Every row gives one point. Two turns around zero, p and q, are shown by what they do to some points. Write where each new point lands after one turn and then the other. Backwards means that the second turn is done in reverse. Each puzzle has new turns, and all numbers are rounded.

Turn p:
[-22  23  43] -> [ 39 -37  -4]
[ -6  18 -33] -> [-35 -14   8]
[-18  31 -35] -> [-39 -31   7]
[13 25 40] -> [ 39 -16  24]
[ 36 -47   2] -> [ 9 58 -2]
[ -4 -51 -16] -> [-13  39 -35]
Turn q:
[-21  13  24] -> [-25 -21 -10]
[-33  54   5] -> [-62  -5  15]
[  5 -30 -19] -> [ 26  21 -14]
[ 49 -37 -10] -> [61  5  9]
Where do these land?
q, then p: [-30 -16  47] -> [-39  27 -33]
q, then p: [ 39  23 -21] -> [47 -7 15]
p, then q: [-2 36  7] -> [ 23 -18 -22]
p, then q backwards: [ -7 -43 -34] -> [-49  -3 -25]

Turn p:
[-59  50  -2   5] -> [-38  -4 -59 -32]
[67 -8 30  5] -> [ 2 23 39 59]
[-34  19 -29 -14] -> [-17 -28 -18 -34]
[-31  31  -6 -21] -> [-23 -26 -32 -12]
[ 11 -42  38  22] -> [44 37  3 22]
[ 40 -24 -16  22] -> [ 9 20 49  2]
[  5 -25 -15 -19] -> [ 21 -22  17  -4]
Turn q:
[ 71  18 -16   6] -> [20 15 18 69]
[-21 -37 -20 -10] -> [ 23  18 -19 -33]
[ -4  72  18 -13] -> [-27 -63   3  30]
[-29 -37  22  -6] -> [-19  21 -19 -40]
[-17 -16  -4  22] -> [  4   9  16 -26]
Where do these land?
q, then p: [ 15  37 -44  26] -> [26 40 20 39]
q, then p: [ 17  -8   7 -41] -> [-19   3  19 -36]
q, then p: [-35 -13 -41 -16] -> [  5 -35  41  20]
q, then p: [-15  33  39  24] -> [ 39   4 -43  -9]
q, then p: [ 19 -48  40   7] -> [-50 -11 -39 -14]

Turn p:
[36  3  0  3] -> [-24  18  -1  20]
[  7   0  20 -27] -> [11 11 27 14]
[-13 -39 -24  17] -> [ 16 -22 -41  10]
[-31  39 -20 -24] -> [ 21  23   9 -49]
[-28 -12 -29 -13] -> [ 35   1 -23 -15]
[-10   6 -31  64] -> [-36 -27 -48 -29]
[ 39   2  83 -19] -> [-23  -4  76  49]
Turn q:
[-27  53 -52 -13] -> [-60  37   1 -39]
[ -6  23  16 -17] -> [  5   7 -24 -21]
[ -5 -36  19  30] -> [29  3 13 40]
[39 28 12 -3] -> [-15 -30 -37  -1]
[ -2 -69   6   3] -> [ 43 -16  47  22]
Where do these land?
q, then p: [-42 -46 -25  41] -> [-56 -29  45 -12]
p, then q: [ 11  14  46 -33] -> [ 32   3 -46  19]
p, then q: [ 1 51 22 -3] -> [ 34  17 -27 -30]
p, then q: [-24 -37 -52   7] -> [-47 -33  37  -4]
p, then q backwards: [ 15  14  17 -27] -> [-26 -19 -17  11]
p, then q: [39  4 -9 17] -> [-15  41   4   3]
